Each row of a before or after table is a point. The points were changed in one or more steps. Then noise was added and the rows were shuffled. The steps act on columns, c1 being the first. What was done? A step turns or swaps two columns, mirrors them in a line or flattens them onto one, adds a multiple of one to another, or multiplies or shifts one. Angles are multiples of 10 degrees, from the lower column toward the higher: turns from -170 to 170, lines from 10 to 170 but not 90. Use the fewest steps. Two steps may share a column if one is a turn and the other turns, adds or multiplies; they go together, in the order done. Otherwise the lowest column goes first.
In the rows, zero is written as 128.

Before (12 x 2):
[[105  94]
 [126 165]
 [130 168]
 [141 171]
 [102  66]
 [ 62 146]
 [110 123]
 [130  81]
 [144 101]
 [141 150]
 [140  85]
 [143 168]]
After (12 x 2):
[[130 173]
 [125  91]
 [144  91]
 [ 43 109]
 [143  86]
 [131  87]
 [147 104]
 [150 152]
 [144 171]
 [ 92 188]
 [107 133]
 [ 98 159]]
Steps: multiply c1 by 1.3; multiply c2 by -1

Before (11 x 6):
[[135 127 121 114 116 135]
 [140 111 135 104 158 134]
 [131  96 121 105 140 107]
 [147 139  89 149 109 102]
 [102 138 159 174 113 146]
 [ 84 160 129 164 111 137]
 [109 130 111 163 134 149]
 [155 154  97 162 127 108]
 [161 106  92 124 158 107]
 [133 135 120 112 142  97]
 [111 146 124 158 139 160]]
After (11 x 6):
[[136 181 133 129 118 110]
 [ 93   9 108 155 133 135]
 [119  60  85 170 127 127]
 [163  59 149 163 119 113]
 [142  30 107 142 138 147]
 [135 160 130  90 122 117]
 [169 117 155 107 127 127]
 [128  61 112 155 144 157]
 [137 166 134 122 128 127]
 [170  80 140 146 112 101]
 [123 178 141 104 139 145]]
Steps: turn c1 and c3 by 80 degrees; turn c2 and c4 by 70 degrees; multiply c2 by 3; flatten c5 and c6 onto the line at 60 degrees

Before (11 x 11):
[[125 134 157 134  85 149 114 111 135 152 118]
 [130 144 139 111 131 164 123 159 132 151 115]
 [123 102 119 124 165 181  85 123 135 113 121]
 [120 108 146  88 137 136 122 139 155 108  92]
 [117 136 134 155 134 122 138 130 129 125 124]
 [142 103 168 107 100 159 134 168 138 135 145]
 [128 136 111 122 111 151 127 146 126 116 114]
 [118 158 126 115 128 160 145 152 164 114 101]
 [131 126 164 143 131 125 150  97 112 122 112]
 [153 132 158 139 127 129 127 136 128 123  90]
 [143 127 133 136 118 137 126 113 130 137 159]]
After (11 x 11):
[[152 137 219 133 123 130 127 130 132 122  54]
 [116 129 145 145 120 130 132 133 126 123 118]
 [129 165 163 121 132  95 125 137 144 149 100]
 [131  99 236 139 122 138 137 136 139 123  95]
 [145 163 249  93 131  95 130  98 134 136 161]
 [144 112 141 127 122 120 125 129 130 140 190]
 [120 135 183 116 141 105 122 108 109 109  55]
 [129 150  74 109 125 105 127 133 137 120 101]
 [118 154 118 119 131  82 133 154 113 111  71]
 [126 113 215  92 117 110 120 137 135 151 108]
 [125 119 100 157 136  77 112 106 148 111 118]]
Steps: mirror c2 and c8 in the line at 40 degrees; multiply c3 by 3; turn c4 and c5 by -60 degrees; multiply c5 by 0.4; turn c6 and c9 by 150 degrees; multiply c7 by 0.4; multiply c11 by 2

Before (12 x 14):
[[124 117 150 157 135 119 114 109 100 103 128 101  91 107]
 [169 138 146 134 186  92 135 148 125 127 136 142  98 125]
 [122 122 116 120 173  92 136 118 171  85 145  92  81 103]
 [150  99 155 173 137 148 139 146 137  45 172 151  89  86]
 [123 118 120  98 188 122 109 144 126  92 139 149 120 149]
 [134  90 153 124 133 133 168 103 116  76  61 183  74 145]
 [151 142 103 152 145 176 164 122 158 133 137  61 113 176]
 [133 161 176 107  72 159 133 187 145  78 186 100 128 138]
 [169 176 110 134 128 111  97 143 122 101 125 102 146 110]
 [164  58 151 129 156 145 104  94 134  84  76 137 100 157]
 [154 101 109 154 119 128 145 141 132 121 116 147  81 150]
 [175  95 106 123 128 142 177 113 124 105 167 150 115 149]]
After (12 x 14):
[[188 121 179 110 176 211 129  95 148  79 141 181 131 154]
 [182  65 109 129 106 166 132 120 126 108  97 112 116 178]
 [142 110 118 114 138 133 130 183 178  86 142 119  79  68]
 [179  67 150 174 140 234 132 110 137  46 121 108  88  25]
 [130 112 147 152 121 142 125 157 100 103 132 139  88  75]
 [141 135 107 154 143 174 131 190 153 134 108 160 114 244]
 [ 88  94 142 130 104 189 131 150 132  87  81  99 104 199]
 [134 110 117 101 149 157 135 136 124  91 135  71 122 180]
 [148 132 151 131 156  91 127 148 129 129  90  74  97 117]
 [129 101 111 155 131 136 133 102 137 122  99 115  77 182]
 [143 178 113 137 151 138 127 141 121 101  92 147 144  86]
 [ 72 139 153 122  88 187 128  99 117  78  98  91  74 171]]
Steps: add -0.7 times c11 to c2; turn c1 and c11 by -70 degrees; turn c5 and c12 by -130 degrees; turn c5 and c8 by -110 degrees; add -1 times c10 to c6; multiply c7 by 0; multiply c14 by 2.5

Before (13 x 24):
[[112 136 114 137 157 131 182 122 111  91  77 128 118 134 149  97 132 160
  148 166 150 131  76 194]
 [152 143 123 162 124 165 141 132 110 112 155  43 104 182 124 175 101  58
  128 139 137 102 198 105]
 [154 167 106 149 134 150 160 109 131 163 181  82 125 163 116 155 105 113
  116 130  81  71 191 113]
 [114 173 170  96 147 145 148 139 149 138  71 106 117  92 139 139 130 127
  100 123 137 138  62 168]
 [ 77  87 120 145 132 151  90 149 118 118 101 167 192  84 223 144 163 111
  162  96 154 172 161 125]
 [ 52 103 161 139 150 139 161 160  78 165 115 172 165 116 192 147 151  61
  167 109 152 189 156 105]
 [100 151 122 112 162 173 201 106 138  62  81 135 108 131 127 122 138 138
  119 108 111 175  73 149]
 [125 155 126  72 211 121 146 150 138  77  75 167 110 113 134 148 112 147
  128 127 134 113  45 156]
 [127 162 111 172  81 131 141 100 136 149 144 112  98 187 129 195  95 108
  130 113 147  99 147 120]
 [111 189 169  91 148 139 191 126 154  74  73 147  93 153 139 120 124 121
  105 134 129 116 138 176]
 [ 67  72 162  89 118 183 139 136 114 136 102 172 139 126 180 136 142 110
  148 165 145 189 147 108]
 [155 113 135 142 105 114 163 140 121 140 173  61 122 172 155 170  80 121
  152  96 116 134 205 107]
 [ 67  97 130 116  84 126 134 180 112  98 114 182 171 131 163  95 196  94
  156 136 149 198  99 127]]
After (13 x 24):
[[111 139 111 134  83 131 114 180 110 146  78 132 118 133 147  72 127 160
  106 189 149 152 140 195]
 [ 54 173 160 138 129 138 153 166  78  87 116 126 163 115 190 182  79  60
  122 109 154 174 121 106]
 [113  71 171  90  84 139 115 188 154 166  75 114  91 153 138 132 115 122
   87 156 129 115 140 177]
 [152 118 125 161 122 163 129 142 109 144 156 149 105 183 125 196 214  56
  116 141 136  75 108 103]
 [155 158 133 144 154 114 133 163 119 130 171 119 121 171 155 213 210 122
  123  80 117 102 115 106]
 [100 106 121 111  64 171  94 195 137 167  82 132 108 131 126  95 115 137
  114 134 111 191 115 149]
 [114  79 172  97 117 143 134 150 147 109  72 139 116  91 139  78 146 128
  106 132 136 156  95 167]
 [ 67 180 161  89 142 186 134 141 111 127 103 119 138 126 179 168  82 111
  166 158 145 177 125 108]
 [155  92 106 148 142 151 105 156 130  94 183 129 125 164 115 173 178 115
   99 125  79  51 124 111]
 [124 110 125  73  30 122 144 153 138 130  76  94 110 117 135  58 102 146
   99 175 131 137  81 157]
 [126 107 110 171 178 132  99 137 135 135 145 109  98 185 131 156 155 108
   92  86 148  87  74 120]
 [ 66 172 128 115 151 125 180 142 112 174 114 158 172 131 163 112  47  92
  135 123 149 210 147 124]
 [ 76 182 119 144 122 152 153  96 121 134 101 140 194  82 223 177  77 110
  140 101 154 159 126 126]]
Steps: turn c2 and c19 by -130 degrees; multiply c19 by 1.3; turn c5 and c10 by -150 degrees; add -0.5 times c5 to c20; mirror c7 and c8 in the line at 50 degrees; turn c12 and c17 by -120 degrees; turn c16 and c23 by -70 degrees; turn c16 and c22 by -20 degrees
